Each point is reached from the start by the listed moves, each made 0, 1 or 2 times, or once backwards (-1), plus a little noise. Is the number of moves made odd or even? Then give how often each move was made.

Moves:
(1): [ 0.16  0.08  0.25 -0.14  0.01  0.07]
(2): [ 0.27  0.29 -0.09 -0.01  0.09 -0.13]
(3): [-0.19  0.14  0.11  0.05 -0.28 -0.12]
Start: [ 0.08 -0.06  0.09  0.01  0.11  0.08]
Points:
[-0.26  0.08  0.91 -0.17 -0.53  0.11] => odd (2, -1, 2)
[ 0.60  0.51 -0.10 -0.01  0.29 -0.18] => even (0, 2, 0)
[ 0.23  0.79  0.11  0.10 -0.26 -0.41] => even (0, 2, 2)
[ 0.41  0.66  0.01  0.05  0.01 -0.29] => odd (0, 2, 1)

Moves:
(1): [ 0.07 -0.13 -0.03 -0.02  0.02 -0.10 -0.09]
(2): [ 0.12  0.30  0.20  0.11  0.13  0.05 -0.23]
(3): [ 0.17 -0.18 -0.14 -0.46  0.23  0.05  0.13]
(4): [-0.02 -0.10 -0.15  0.10  0.19  0.15  0.01]
(5): [ 0.19  0.19 -0.14  0.06  0.01 -0.05  0.10]
(6): [ 0.09 -0.23 -0.11 -0.22 -0.21  0.35  0.11]
Start: [-0.21  0.09  0.15  0.03 -0.21 -0.18 -0.11]
Points:
[ 0.04  0.58  0.13  0.50  0.35 -0.46 -0.42] => odd (1, 1, 0, 1, 1, -1)
[ 0.43  0.66  0.08 -0.28  0.92 -0.22 -0.31] => odd (0, 2, 2, 1, 1, -1)
[ 0.27  0.12  0.29 -0.22 -0.35  0.54 -0.42] => odd (1, 2, 0, 0, 0, 2)
[ 0.33  0.46  0.04  0.45 -0.46 -0.10 -0.31] => odd (2, 1, -1, 0, 2, 1)
[ 0.58 -0.06 -0.60 -0.43  0.13  0.83  0.23] => even (0, 1, 1, 2, 2, 2)
[ 0.25  0.23 -0.23 -0.08 -0.40  0.08  0.21] => odd (0, 0, 0, 0, 2, 1)

Moves:
(1): [ 0.07  0.02  0.09 -0.09  0.02 -0.09  0.01  0.03  0.02  0.00]
(2): [-0.08  0.08  0.05  0.08 -0.02  0.03  0.00 -0.06 -0.07  0.16]
(3): [-0.13  0.11 -0.04 -0.06  0.22 -0.05  0.17 -0.03 -0.06 -0.16]
(4): [ 0.22  0.00  0.11  0.06 -0.29  0.09  0.10  0.16  0.13  0.18]
(5): [ 0.04 -0.06  0.21 -0.08  0.20  0.18  0.03 -0.09 -0.27 -0.15]
(6): [ 0.00 -0.03  0.10 -0.11  0.04 -0.13  0.18 -0.09 -0.09 -0.07]
(7): [-0.05 -0.07  0.20 -0.01  0.10  0.00  0.02  0.06 -0.01  0.04]
(8): [ 0.02  0.03  0.07 -0.09 -0.02 -0.01  0.12 -0.11  0.08  0.11]
Start: [-0.06  0.07 -0.09  0.07  0.10  0.08  0.04  0.12 -0.03 -0.08]
Points:
[ 0.17 -0.05  1.31 -0.13  0.07  0.49  0.94 -0.16 -0.49  0.46] => odd (-1, 2, 0, 2, 2, 2, 2, 2)
[ 0.44  0.11 -0.08  0.51 -0.92  0.22 -0.26  0.73  0.51  0.72] => even (1, 1, -1, 2, -1, -1, 0, -1)
[ 0.14  0.01  0.72  0.02 -0.35 -0.36  0.37  0.27  0.14  0.68] => odd (2, 2, -1, 1, -1, 2, 2, 0)
[ 0.32 -0.17  1.11 -0.17  0.09  0.56  0.74  0.05 -0.28  0.20] => even (-1, 0, 0, 2, 2, 1, 2, 2)
[ 0.18 -0.09  0.01  0.16  0.15  0.64 -0.41  0.12 -0.50 -0.29] => even (0, 0, -1, 0, 2, -1, -1, -1)
